Every row gives one point. To make a cloud, some directions were put in groups of two or more. Within a group, all points are equally far from the middle, so they leave a hole (a ring in 2 directions, a hollow ball in 3). The other directions are filled evenly. Then the cloud was stretched, turned, moved and blurred a little. How many holes are there, and how many directions does each take, smallest first?
In the rows, zero is written as 128.

Cloud, 21 rows:
[[ 77 163 128]
 [148 185 182]
 [139 169 109]
 [139  97 180]
 [123 173 107]
 [124 103 198]
 [171  97 105]
 [156  97 157]
 [ 72 130 151]
 [158 105 182]
 [ 72 147  96]
 [123 163  72]
 [105 105 187]
 [164 160 141]
 [ 89 166 101]
 [174 124 188]
 [131 103 203]
 [175 123 159]
 [172 148 147]
 [ 82 123 188]
 [152 160 103]]
Holes: 1 (2)

Cloud (30 x 4):
[[125 101 198 164]
 [100  80 145  76]
 [137 116  74  98]
 [125  97 192 172]
 [111 162 103 160]
 [139 124  94  72]
 [141 103  71 121]
 [111  66 116 167]
 [150  67 109 160]
 [ 80 146 148 105]
 [179 147 125 174]
 [155 155 183 167]
 [186 135 121 167]
 [ 85 117 176  97]
 [152 152 171 183]
 [128 119 193 176]
 [153 127 124  63]
 [161 167 164  96]
 [128  80 196 142]
 [149  74  95 154]
 [173  73 161 130]
 [170  69 141 153]
 [179  94 112 158]
 [101 171 120 110]
 [136  61 140 171]
 [100 159 106 155]
 [137 140 195 167]
 [ 73 109 118 148]
 [126 117 200 165]
 [168  67 152 147]]
Holes: 2 (2, 2)

Cloud:
[[ 94  91 126 113  81 109 161 107]
 [130  94 150  95 171 116  58  78]
 [113 179 107 163 172 151 159 148]
 [ 78 184 110  89 125 112 143 126]
 [187  83 118 195  92 108 118 144]
 [125 108 152 103 162 152 167 176]
 [189  88 145 146 108 126  65  99]
 [156 146 158 109  98  62  99 142]
 [165 112 108 206  97 174  99 148]
 [124 129 175 139 184 136 142 155]
 [141 127  80 150 132 193  89  96]
 [ 81 141 142 172 152 163 193 123]
 [109  93  65 177 118  81  92 132]
 [ 73 103 107 198 157 120 101 150]
 [ 97  95  90  63 154 115  73 137]
 [ 95 139 113 127  37 137  88 157]
 [121  98 193 145 154 128 168 122]
 [110 157 191 155  98 149 150 123]
 [182 180 106 101 123 143  67 173]
 [156 185 171 107 145 167 124 109]
 [147 172 159 184 104 139 184 133]
 [129 171 117 152 113  74  43 136]
 [156 102  89  59  89 149 108 150]
 [ 83 135 142 147 125 187  64 119]
 [109  98  76 114 140 187 111 142]
 [154 133 192 109  76 112 123 129]
 [135 154 178 171  71  98 140 177]
 [ 93  96 167 162  60 151  91 138]
 [129 157 186 151 101 147 165 177]
 [167 181 160 158  97 163 141 152]
 [138  55  90 123 105  79  55 146]
 [170 111  72  98 138 167 168 133]
 [ 68  86 151 163 151  69  96 163]
 [ 59 118 120 161 170 107  91 142]
 [ 71  57 100 157 146  78  99 155]
 [135 103 130 105 162  90  61 207]
 [136 165 123 182 160 143  83 150]
 [124 123 112 181  86 148 138  80]
 [189 151 101  81 102  94 119 132]
 [152 175 146 130  93 121 137 211]
 [123 125 164  90 117 102 210 135]
 [161  86  89  96  82  99 141 137]
 [103  88 112 143  58 129 144 140]
 [167 102  64  90 122  97  37 145]
 [120 139 156 149 175 129 110 214]
 [ 96  79  50 136 189  91 136 112]
 [142 129  62 161 149  57 129 110]
 [139 123 117  48 131 103 131 145]
 [131 175 152 152  68 111 142 170]
 [108  95 125 162  48 154 110 131]
 [165 150  94 171 125 187  88 147]
 [115  99  86 123 103 172 185 152]
 [170 158  62 130 128 113 165 177]
 [108 126 140  69 123 167 126 153]
 [106  93  46 140 181 122 117 124]
 [162  75  80 151 141  89  54 136]
 [147  48  87 185 144  93 101 152]
 [112  70  48 168 129  80  90 185]
 [179 184  72  92 102 161 131  96]
 [153  60 135 143 156 152 133 159]
 [148  96  64  84  95  90  95 110]
 [126 143 135 195 109  44 124 191]
 [100 103 121 102 128 176 181 130]
 [142 136 207 138 115 155  99 125]
 [119  81  88 150  63 128 167 173]
 [142  93  96 156 108 195  97 114]
 [ 96 116 136  91 137 168  75 179]
 [112  79 161 130 163  96  68 134]
 [145 116 103  85 189  72 151 170]
 [136 135 189 177 136 153 134 203]
 [148 110 181 142 175 131 184 135]
 [107 106  59 153 123  86  80 106]
 [120 166 104 170 124 178 121 185]
 [145 126 162 187 124  53  87 176]
 [138 107  72  56 100 125 139 108]
 [191 124 130 179 100 130 139 104]
 [178 142  60 106 128 177  76 137]
 [ 99  89 181 138 137  77 148  99]
 [172 133  92 115 142  54  98 109]
 [135  38 150 161 130 126  93 158]
 [165 127 160 173 146  81  74 131]
 [156  99 144  80  67  92  67 163]
 [144 107  98  50 115 145 130 142]
 [ 76 127  57 139 151  83 115 110]
 [ 85  82 181 168 114  94 110 144]
 [146 145 200 137 124 162  89 130]
 [105 177 136 125  76  94  96 160]]
Holes: 2 (3, 3)

Cloud:
[[144  77 121 161  92 144  96 137  86]
 [167 136 158 155 131  70 157 118 101]
 [101 101 159 168 142 178 115 115 108]
 [141 132 164  34 106 113 140 198 125]
 [142 108 122 100 164 101 128 164 163]
 [154 142 183 161 147  97 144  98 110]
 [225 107 103 156 159 154 108 137  99]
 [ 56 136  99 141 121  95 217  94  91]
 [ 88 130 144  72  74 139 177 126  93]
 [128  68  59 144 117  83 128 147 105]
 [114 167 167 112 129 129 145 151 165]
 [158 134 142  96 133  88 114 154 154]
 [ 51 102 134  68 112  77 159 154 116]
 [153 130 160  58 133 149 164  66 101]
 [187 115 143 119 102 128 155 119  92]
 [215 120 162 100  98 125  64 167 159]
 [ 93 126 124  80 152  95 138 222 131]
 [ 97 154  96 126 106 124 121 112 154]
 [178 153 134 147 110 123 197 109  86]
 [116 151 101 151 117 171 209 123 145]
 [153  86 152 189 103  68 121 150 121]
 [ 92 149 182 135 113 159  86 183 144]
 [155  90  94 140 110 101 200 147  91]
 [112  82  94 101 158 124 110 105  61]
 [ 86 142 208 107  98 133 139 160 184]
 [144  61 164 121 113 118  83 176 135]
 [113 126 189 153 110 196 152 126  94]
 [126 122 169 106 112 111 159 176 142]
 [158 109 184 102  97 121 135 205 108]
 [145  71 166 164 102  43 122 149  93]
 [ 98  78 188 183 120  97 147  94  91]
 [120 122 112 123  65  47 173 159 103]
 [115  73  71 178 124  98 154 144  87]
 [134 153 136 166 104 119 181 194 104]
 [ 94 190 179  63 150 146 203 180 139]
 [ 72 170 159 106  87 108  79 139 122]
 [140  61 151 161 159 144 141 129  35]
 [ 96 191 137 131  91 127 197 140 177]
 [185  64  63 158 116 153 129 108 123]
 [140 111 187  94  68 134 137 194 187]
 [185 152 184  82  94  95 137 125 117]
 [219 137  51 105  96 144 186 116  80]
 [180 140 172  79 151 128 205 117 132]
 [228  90 106 169 173 133 134 124  75]
 [114 127 163 135  62 140 134 143  93]
 [206 123 133 118 141 124 189 127  92]
 [163 117 100 114  62  89 165 153 120]
 [125 154 149 159  84  80  78 160 177]
 [176 158 104 118  83  83 150 177 125]
 [187 104 108 151  92  85 134  92 132]
 [165 168 115 127  89 114 164 211 127]
 [186 104 187 126 189 105  95 102 106]
 [147 162 146 153 133 118 217 176 142]
 [112 148 133  94 102 155 213 116  88]
 [ 79 176  98 120  75  84 144 145 166]
 [181  37 138 169  92 128 148 150  98]
 [118 148 186  58 148 101 163 146 143]
 [173  85 160 122 135 112 197 122 149]
 [131  91 181 177 130 126 154 116  97]
 [110 105 194  73 131  81 174 135  73]
 [178  92 123  85 142 124 109  70  97]
 [133  98  95 159 177  93 141 145 100]
 [158 120 109  86  85 166  80 145 154]
 [173 104 213  59  83 114 130 153 165]
 [ 90 150 111 122  74 139 141 203 143]
 [113 134 116  80 166 127 153  80 109]
 [103 123 156  62  40 151 152  86 118]
 [ 73 106 134 125 151 147 188 136  80]
 [121 114 103 107 200 125  92 188 109]
 [177 119 175 172 113 186 175 168 144]
 [109 193 127  61 161 181 195 129 134]
 [157  74 100 210  92  98 128 123  87]
 [216 115 114 155  73 130 135 174 162]
 [151 121 119 129  38 105 186 143 130]
 [166  97 124  65  74 122 160 129  47]
 [ 84 158 157  56  48 126 140 173 188]
 [ 74 120 164 133 114 140 177 145 161]
 [153 143 151  83 125  90 104 117  80]
 [148 131 168 135 132 173 176 145 102]
 [127  96 133 151 126 125 166  85 126]
 [137  74 190  84 123 118 164 145 133]
 [ 86 105 103 103 105  66 141 184 164]
 [ 95 169  79  81  82 124 129  96 103]
 [ 78 162  77 134 129  81 169 181 128]
 [113  77  90 137 141 103 167 124 116]
 [171  70 139 126 118  97  43 166 109]
 [142 141  74 107 131 108 148 116 135]
 [182 129 160  76 107 150 162 144  57]
 [170 124 112 140 131 133 177 168 157]
 [130  87 111 173  97  77 114 155 108]
 [200 126 145 163 147 193 118 159 163]
 [119 110 130  86  93 149 106 114  87]
 [ 87 140 165  69  83 136 153 128 148]
 [156 110 128 119 127 139 164  81  60]
 [138 161 148 105 112 152 156 181 179]
 [ 73 115  77  88  92  90 104  95 123]
 [210  71 111 118 136  88 129 173  79]
 [151 104 120 179  90  89 109 207 148]
 [ 92 179 115 149  60 106 160 191 171]
 [198 144 107 134 106  91 142  94  75]
 [ 72 151 176 111 117 154 105 207 171]
 [169  79 121 151  95  94 178  86 147]
 [101 125  84 122  71 142 134  67 164]]
Holes: 0

Cloud (88 x 9):
[[135 160 172  87 183 132  86 185 124]
 [122 164  55  81 158 149 128  98 159]
 [156 142  66 124 149  85 153  87 120]
 [148  90 133  71 158  67 104 145 188]
 [ 72 156 143 115  95 185 105 123  72]
 [174 155 163 115 157 148  82 120  95]
 [146 135 187 145 159 202  57 150 116]
 [139  73 107  60 157 106 148 159 117]
 [164 146 164 134 176 163  59 118 131]
 [ 95  80  82 114 108 170 103 134  73]
 [ 86 122  80 106  97 108 135 176  71]
 [132 115 163 127 144 172 136 187 132]
 [129 102  91  83 125 168  62 161  44]
 [118 106  88  74 120 172  98 177 166]
 [121 158 121 115 196 179  32  83 126]
 [108 139 147 106  84 167 120  83 126]
 [181 125  78 101 116 183 151 116 148]
 [128 144 139 170 145 179  40 112 121]
 [169 140 120  53  77 160 167 166 112]
 [159 110 207 113 109 125  95 125 151]
 [125 148 118 109 191 139 117 205 163]
 [176  86 115  73 106 158 120 153 142]
 [ 63 106 138  52 141 144 122 142 145]
 [161 148  98 120 166 212 167 110 130]
 [ 80 123  87  69 138 124 146  83  91]
 [137 113 103 161 125 200 104  63 166]
 [ 88 159  59  99 104  85  78  98 125]
 [105 180 123  77  86 139 164 141  95]
 [ 69 132 117  81 118 165  81 163 177]
 [159 130 165  72  97 169  55  81 149]
 [138 157 169  68 195 141 147 135 108]
 [152 148  62 136 139 174  76 110 144]
 [182 155 115 127  88 162 101  91 172]
 [ 91 104  63 129 125 204 132 171 157]
 [ 79 145  49  99 148 166 134 100 150]
 [163 176 120 158 142  95  88 164  63]
 [117 152  49 121  88 161  86 112 140]
 [157  91 123  51 127 174  86 127 164]
 [ 83 116 102 128 156 178  74 158  78]
 [156 136 154  86 131 143  90  79 105]
 [150  79  87 153  91 170  61 126 131]
 [ 92 120  80 144 122 204 147 188  94]
 [159 168 151 134  95 141 121 212 116]
 [107  79  84  79  82 148 130 143 110]
 [130 141 113  99  53 160 113  94  52]
 [117 127  96  31 158 157 112 172 165]
 [169 150 131 103 224 138 148 151 115]
 [144 150 109  59 113 122 136 106 108]
 [134 127 105 120 185 146  39 153  82]
 [151 104 153  64 158 181 163 120 164]
 [ 63 116 119  84 155 159 145 184  87]
 [109 143  84 160 128 200  72 148  99]
 [ 65 167 127  61 120 163 113 146 131]
 [119  99  52 144  86 141 123 147 119]
 [ 66 140 130  84 106 156 112 116 176]
 [ 96 116  99 133 141 133  78 163  89]
 [104 128  70 160 109 181  72 112 149]
 [ 93 129  76 109 114 102 110 182  76]
 [ 97 145  96  73 125  58 156 147 218]
 [160 146  35 123  83 114 100 144  96]
 [171 122 153 120 128 114 128 198  78]
 [ 74 181 109  77 122 145 135 123  93]
 [146 155  52 140 168 154 116 120 124]
 [147 106 104  89 172 181 160 203 159]
 [ 63 118  91  92 117 179  88 152 100]
 [158 128 166 118 139 104 175 146 158]
 [ 83 174 102 145 135 120 103 166 117]
 [116 151 130 119  96  90 209 174 127]
 [155 129 143  51 202 156 123 168 142]
 [179 107  89  89 156 100 163 175 165]
 [138 160 146  72 181 174 130 109 170]
 [120 182 114 135  83 127 122 100 162]
 [170  96 174 156 168 161 120 111 156]
 [150 162 159  96 116 223  83  99 130]
 [131 134  82  53 107 149 103 197 112]
 [ 90 133 106 100  82 166 172 137 198]
 [118 110  55  73 106 156 142 140  97]
 [108 114  74 157 135 160 147 110  71]
 [143 105 116 102 148 208  92  78  91]
 [194  96 131 157 107 118  65  98 101]
 [152 122 129  43  79  91 120 129 125]
 [102  97  53 143  94 120 125  84 153]
 [ 71 101 117  75 104  97 124  74 161]
 [146 174 167 111 121 116 138 133 111]
 [ 58 130 129  49 141 170 165 135 109]
 [204 117  71 133 135  99 152 110 174]
 [179 140  93 166 156 169 116 163 119]
 [180 152 146 155 130 129  84 176 156]]
Holes: 1 (4)
